Each row is a point. Before rounding, the points of a table are all equally far from one centre. They may lie mostly on one side of it. Where is the centre, to within rounding?

Points (6 x 2)
28 36
64 -9
45 29
-21 -4
5 34
-9 24
Centre: 21 -6

Points (15 x 8)
-21 14 9 -39 23 -22 48 -37
-2 27 -20 -30 21 -17 10 -40
-19 17 40 -66 23 -36 24 15
-46 10 47 -43 20 -15 2 -19
-22 40 22 -49 28 -20 12 -41
-29 21 34 -46 17 -29 38 -37
12 24 25 -68 12 0 10 -29
-8 35 20 -14 -4 21 27 -10
-26 18 41 -51 10 -27 37 -33
-25 26 16 -31 50 -4 24 -28
7 -1 29 -58 31 13 6 -20
-25 10 25 -55 21 -57 21 -25
-22 -18 20 -47 18 -34 14 -41
-9 10 18 -72 -6 -15 34 -18
-26 27 25 -52 16 -9 38 -33
Centre: -5 12 19 -28 12 -21 10 -5

Points (23 x 18)
-15 14 34 44 -31 -6 -50 -24 34 17 44 -15 -24 9 7 -28 37 10
-25 19 37 29 -4 9 -39 -11 0 41 61 -70 -23 3 4 -4 -6 13
-25 21 39 64 -32 16 -15 -15 11 30 -12 -37 -30 16 20 13 32 53
2 2 34 24 -13 8 -25 -43 31 47 50 -17 -36 40 28 -22 27 33
-49 7 61 43 -45 4 -6 -1 -21 13 18 -17 -42 35 -21 4 13 24
7 -9 27 40 -13 -41 -17 -22 -11 30 8 -2 -51 34 27 9 42 46
12 -35 18 65 -4 -23 -5 -10 -12 41 15 -30 -32 29 11 -31 34 16
-46 15 69 38 -23 -15 -28 -22 -3 29 10 -12 -40 -6 -20 24 40 30
-9 44 62 13 18 28 -2 -34 6 5 2 -45 -60 40 8 -31 16 31
-10 20 28 31 -18 -36 -9 -34 -22 53 49 -11 -12 0 15 29 33 49
-21 12 45 23 0 4 -16 -61 -30 46 37 -24 -25 50 10 -10 20 50
18 -35 64 -6 -27 36 10 -29 8 6 10 5 -28 14 -2 -12 22 28
-29 18 34 17 -28 -2 -45 -14 -14 20 46 -4 -51 -9 -21 -11 6 -22
7 0 48 22 -7 18 -18 -36 -3 41 19 -18 -58 -22 38 -36 41 -25
4 41 36 33 -5 -11 -4 -36 -11 35 48 14 -49 28 40 -15 19 41
-17 36 45 37 -15 -24 -32 -28 2 36 10 -41 -12 1 15 -40 -5 -23
-5 36 43 19 -8 -13 -48 -52 -14 50 26 -43 -8 -17 3 -12 12 41
-3 36 43 2 -33 -6 1 -10 24 34 35 -59 -45 51 3 -2 13 42
-20 38 36 41 -24 19 -19 -33 -1 35 -5 -19 -39 30 51 5 36 -9
-9 -11 66 18 -49 -18 -21 0 18 41 -8 -53 -32 -4 3 -21 24 25
-24 19 75 36 -42 -4 -13 -12 -13 30 46 -2 -43 23 10 5 44 34
-17 10 43 60 -34 -35 -43 -9 -1 20 0 -41 -49 14 -8 -8 26 14
-3 29 35 16 -10 -5 -26 -45 4 63 -3 -46 -47 19 31 22 44 29
Centre: -9 10 27 14 -6 0 6 -21 -7 15 17 -27 -29 2 5 -8 21 16

Points (31 x 24)
17 14 35 -42 -35 19 -36 22 35 -18 40 -31 -8 -19 63 -3 -7 7 -52 -42 21 -11 -22 1
19 -22 23 -27 -8 -9 -38 17 40 -9 27 -17 6 -39 32 -12 26 -43 -50 -66 27 13 -42 -18
10 6 6 -56 1 -2 -27 54 24 -28 -6 -62 -7 -20 52 14 -2 -3 -44 -26 27 -13 -11 5
29 21 -17 -28 -5 10 -27 34 32 16 -21 -28 -28 -25 72 20 -9 -9 -27 -40 5 -17 -48 13
16 22 32 -41 -55 2 -36 16 13 -27 7 -36 -17 -27 51 -20 6 -39 -54 -50 30 18 -34 -1
43 -4 30 -30 -18 35 -37 7 43 2 -26 -6 -17 -12 32 12 -13 -51 -35 -43 14 22 -31 -40
8 -28 9 -39 -10 5 -33 18 12 6 -2 -33 5 -61 36 26 4 -21 -30 -68 12 -23 -8 -25
15 13 9 -50 -46 24 -27 28 39 4 -27 -18 -13 -34 76 31 -7 4 -38 -26 0 -4 -30 -24
25 13 43 -33 -18 20 -54 3 15 15 -8 -8 1 -9 57 0 -14 -14 -65 -60 17 -23 -47 29
25 8 12 -29 -45 7 -28 9 -23 -16 3 -15 -19 -18 46 -5 6 22 -29 -71 42 7 4 1
34 18 28 -52 -59 -24 -23 6 9 18 -8 -5 -21 -29 34 20 -5 10 -35 -27 10 26 -16 -19
5 5 23 -36 -40 20 -53 11 5 -7 -15 -7 26 -22 50 14 10 -34 -43 -59 2 -16 -63 -26
4 -8 40 -51 -33 37 -6 11 16 9 -14 -52 -27 -36 43 7 -10 -27 -33 -46 11 -1 9 17
19 12 1 -71 -12 -11 -29 16 4 -32 5 -22 -10 -16 43 24 -25 -10 -69 -45 18 14 -44 4
5 9 23 -40 -25 6 -16 10 2 -2 -4 -33 -27 -52 44 6 -19 -18 -55 -38 35 -8 -43 -13
33 17 2 -39 -24 27 -2 15 -7 -12 -4 -10 -35 -26 71 13 8 -8 -58 -31 17 31 -23 1
18 -17 20 -50 -41 12 -14 15 27 -9 -14 -15 -18 -25 39 31 3 -10 -61 -74 30 -21 -55 -23
13 26 23 -39 -36 8 -20 21 29 4 12 -12 -23 9 70 15 -1 -13 -36 -61 35 20 -35 -18
13 -2 33 -77 -33 5 -32 -22 -5 -21 2 -7 4 -14 63 -18 -8 -25 -37 -47 23 17 -10 -14
14 2 24 -42 -25 8 -42 12 9 -12 -23 -28 15 25 45 1 -7 -20 -29 -78 33 13 -17 -38
9 1 -17 -41 -43 3 -38 40 10 3 -25 -43 -29 -33 58 -17 -3 0 -27 -53 6 -2 -37 21
32 15 11 -42 -20 -13 -59 17 22 2 24 -27 -15 -23 47 5 -19 -24 -69 -42 23 -7 -24 -1
5 27 -1 -40 -37 20 -41 19 44 -27 -33 -36 7 -35 65 10 -6 -2 -44 -44 13 6 -66 6
19 11 25 -15 -18 -28 -67 47 21 -6 -3 -22 9 -3 44 21 7 -10 -52 -55 -4 -9 -23 -39
59 -4 18 -54 -35 13 -31 37 38 -11 0 -28 -33 -2 65 3 3 -15 -36 -45 3 -11 -43 -14
16 14 5 -23 -38 7 -59 25 32 13 -7 -25 -25 -14 57 8 24 -11 -59 -52 40 -21 -19 -30
4 -14 29 -42 -14 20 -52 33 32 -3 -12 2 -23 -60 30 14 -15 13 -14 -69 21 11 -22 3
0 41 -9 -58 5 9 -38 12 16 7 3 -36 8 -39 31 -20 4 -15 -26 -66 -4 -3 -21 -6
25 15 41 -20 -33 21 -44 8 16 -2 -17 -43 -5 -36 46 -2 18 3 -38 -30 37 -1 -56 -24
12 -6 51 -34 -38 -10 -55 11 0 -15 -7 -30 -3 -14 46 -6 -2 -9 -62 -53 28 -9 -38 -33
14 5 13 -36 -31 48 -40 27 62 -6 -9 -42 -27 -36 50 -1 11 -2 -45 -62 12 -12 -38 -8
Centre: 8 -1 14 -24 -15 -2 -25 -2 32 -23 -21 -5 -10 -7 27 4 19 -10 -32 -35 -2 -4 -13 11

Points (28 x 24)
26 -2 -31 44 43 -27 22 -42 -7 34 -52 50 41 -9 19 3 -40 -19 -42 -17 34 -15 -40 -21
49 -10 -19 36 20 -30 4 -23 -10 15 -68 39 -1 -23 23 13 -51 -18 -4 -15 10 -50 26 -26
48 10 -19 33 48 -17 10 1 -25 -34 -51 8 19 16 29 42 -15 -37 -2 -42 21 11 5 -35
11 26 -5 34 12 -40 -12 -5 27 -3 -49 71 0 12 -14 24 -22 -57 -37 20 -6 -15 -56 1
29 2 -33 54 39 -43 2 -21 10 22 -58 42 0 -24 -7 -18 -45 -27 -9 -45 1 0 0 -7
28 15 9 55 23 8 5 -11 -47 -18 -55 58 28 -6 42 -4 -2 -26 3 -11 0 -9 2 -58
14 -32 34 23 30 -41 -12 -16 -37 33 -65 30 31 -26 6 18 -3 -37 -19 -29 -27 4 5 -31
8 0 6 46 29 0 -10 6 -29 17 -79 33 29 -24 27 -7 -30 -48 -25 -14 15 20 31 -18
35 3 -3 28 28 -25 -5 -7 4 19 -61 42 46 -22 2 -25 -33 -40 -1 7 12 -42 -47 2
13 -20 -1 54 19 -7 -26 -39 24 18 -87 14 16 -8 -22 31 -37 -23 -3 -10 -28 9 -5 -26
12 4 -29 33 39 -18 -9 -51 -36 6 -88 25 8 -6 14 18 -29 -60 -8 -7 -5 -20 10 -28
16 26 4 28 12 -22 -15 8 34 -10 -47 6 -5 -26 -5 38 -21 -28 -50 -31 -13 -11 -17 -59
-8 4 6 36 68 -17 44 1 -20 7 -95 34 47 -9 25 13 -32 -31 -17 -30 -13 -8 6 -24
33 6 16 75 32 -4 -27 -6 -20 36 -64 53 21 -19 2 26 -11 -32 -18 -27 -16 -13 -16 -15
19 17 20 43 4 -25 -25 -16 -27 20 -65 22 40 -24 -18 2 6 -44 15 -26 7 -34 -8 -20
4 -11 -7 87 17 -8 -14 -25 -24 8 -22 32 16 -23 21 48 9 -39 -26 3 1 -15 -5 -37
1 6 28 53 1 9 9 -61 3 -13 -11 30 9 -22 -13 18 -7 -26 -15 18 -23 -12 18 -63
43 -18 18 76 60 -41 -1 4 7 7 -66 53 39 -11 -3 26 -10 -12 -30 -13 -4 8 -3 -48
-18 40 -10 45 6 -29 9 -6 -34 30 -41 34 -14 -47 -15 23 -60 -30 -1 -14 7 -36 -14 -17
20 24 -2 52 25 -48 10 3 -14 12 -63 40 22 -16 -19 10 -31 -44 -32 -44 -34 -13 -4 -40
9 -8 -41 47 8 -1 8 -3 -38 30 -59 22 -21 -13 -13 25 -52 -14 -1 -28 0 0 -29 -18
12 -2 15 53 23 9 -7 -24 -21 7 -51 31 2 -61 4 -3 -15 6 -13 -28 43 -25 10 -17
20 1 -17 45 45 -42 8 -6 -40 30 -68 43 12 -13 28 27 -43 -10 -44 -10 13 25 -40 -15
30 1 -12 46 5 -14 -1 2 -32 1 -44 -3 15 -4 4 28 7 -56 5 -2 -29 -9 -24 -32
26 -11 12 76 31 -57 -17 1 17 7 -35 71 -11 -12 -1 47 -9 -19 -21 -24 -5 -24 -16 -27
32 -15 20 29 11 -30 34 11 -3 27 -71 22 13 -51 1 13 5 -22 18 24 -5 -21 13 -49
30 -3 15 50 16 -11 -9 -5 -22 19 -10 -2 5 -38 23 13 -37 -18 -12 -16 3 -29 -23 -35
6 2 6 18 4 -34 46 11 12 28 -45 2 25 -48 1 15 14 -21 -13 -16 15 -25 -5 -65
Centre: -2 11 -9 2 38 -14 1 -7 0 5 -29 52 24 -6 -8 31 -16 -4 -1 5 7 0 4 -24

Points (28 x 24)
44 3 -21 4 -2 -31 -48 -4 -27 12 9 -21 -23 -9 -21 -22 -21 -61 -3 58 21 -26 33 -45
22 -24 3 56 -4 -23 -53 27 -20 -1 9 -6 -36 -77 25 -30 -16 -36 -9 42 5 -9 20 -47
41 8 -6 21 -32 -17 -42 7 -2 -8 -7 -23 -53 -57 6 -35 -19 -13 -5 36 24 -21 24 -65
38 5 10 41 -41 -47 -49 29 4 28 12 -22 -40 -30 -2 5 -2 -51 4 55 22 -18 42 -34
22 6 -18 28 1 2 -74 -11 -6 21 3 -58 -8 -30 -15 5 -7 -54 -10 41 6 -32 10 -40
0 16 -9 53 -27 -49 -14 -3 8 -10 27 -27 -5 -23 -33 -7 -20 -35 30 25 35 -13 5 -42
15 -13 8 61 -26 -26 -43 -15 -17 2 2 -32 -5 -55 -24 11 -7 -13 -3 57 13 -41 0 -40
11 -14 -16 35 -37 -50 -33 24 -16 -2 -24 -14 -11 -60 -49 -17 -4 -53 4 76 24 -9 1 -24
10 -21 8 28 -9 -32 -50 -14 -61 26 -10 -28 -6 -53 27 -6 -25 -43 -16 48 28 -11 35 -28
12 -9 5 57 -12 -33 -52 -8 -26 -23 -33 -22 -35 -62 -26 -2 -18 -35 -11 16 26 -26 26 -12
31 12 7 36 -11 2 -73 -24 -29 8 19 -16 5 -33 -10 -4 -19 -31 -36 29 34 -28 -5 -38
13 7 -1 45 -32 -34 -53 12 -29 17 6 -49 -23 -71 -9 10 -6 -53 38 37 -3 -7 31 -26
32 24 -2 43 -31 -34 -33 -14 -10 -8 -20 -9 -26 -43 -13 -22 -27 -41 -17 48 16 -13 43 -48
39 -24 -51 36 -47 -56 -59 27 -10 12 -4 -25 -23 -62 -1 -4 -31 -36 7 22 36 -10 3 -24
9 0 -12 26 -23 -15 -32 -16 6 -23 1 -43 0 -30 -25 -2 -25 -27 -13 61 12 -24 53 -42
57 1 -7 33 -16 11 -47 8 -9 -26 -48 -8 -38 -53 23 -7 -12 -44 11 41 27 -29 23 -57
25 8 -20 61 -41 -34 -23 3 -18 9 -2 -20 -2 -36 -19 -11 5 -63 -18 41 42 -17 32 -58
9 -30 -25 36 -3 -15 -73 17 -12 19 -17 -38 -37 -57 -34 -12 -9 -24 1 44 19 -28 4 -40
2 -12 -27 53 -22 4 -66 -4 -26 20 -12 -19 1 -20 3 -19 2 -37 -49 38 9 -9 -13 -40
20 -6 -23 63 -31 -37 -43 12 -21 1 -7 -24 -30 -46 7 5 -20 -24 -10 60 52 -14 12 -53
29 -26 -4 34 -10 -23 -29 -22 -56 0 -17 -17 -13 -21 -14 -10 -24 -40 11 56 49 -34 11 -51
8 9 -43 32 -11 -5 -44 7 -13 -23 1 -27 -31 -56 -5 -29 14 -35 14 49 20 -40 6 -38
29 -14 -56 37 -18 -48 -15 2 -14 38 11 -37 -19 -33 -22 -9 -15 -53 -15 27 31 -12 13 -24
27 -17 -7 42 -31 -19 -27 29 35 0 6 -67 -27 -41 -23 -6 12 -33 1 60 16 -25 5 -18
35 -4 8 53 23 -20 -4 11 -35 6 -3 -23 -20 -30 4 -25 -39 -19 -18 60 25 -13 10 -31
16 -2 -35 33 0 -4 -18 -19 -35 8 -33 -24 -21 -41 -10 4 13 -47 -17 61 41 -16 25 -54
17 13 -1 64 -30 2 -28 27 -6 -12 3 -61 -23 -36 -19 4 -14 -18 11 30 4 7 48 -44
15 -11 0 55 11 -6 -65 23 -22 -21 19 -49 -6 -53 -16 1 -5 -21 -7 64 15 9 27 -5
Centre: 25 -17 1 10 -18 -9 -27 17 -7 0 -9 -9 0 -31 0 4 0 -34 7 19 18 9 4 -21
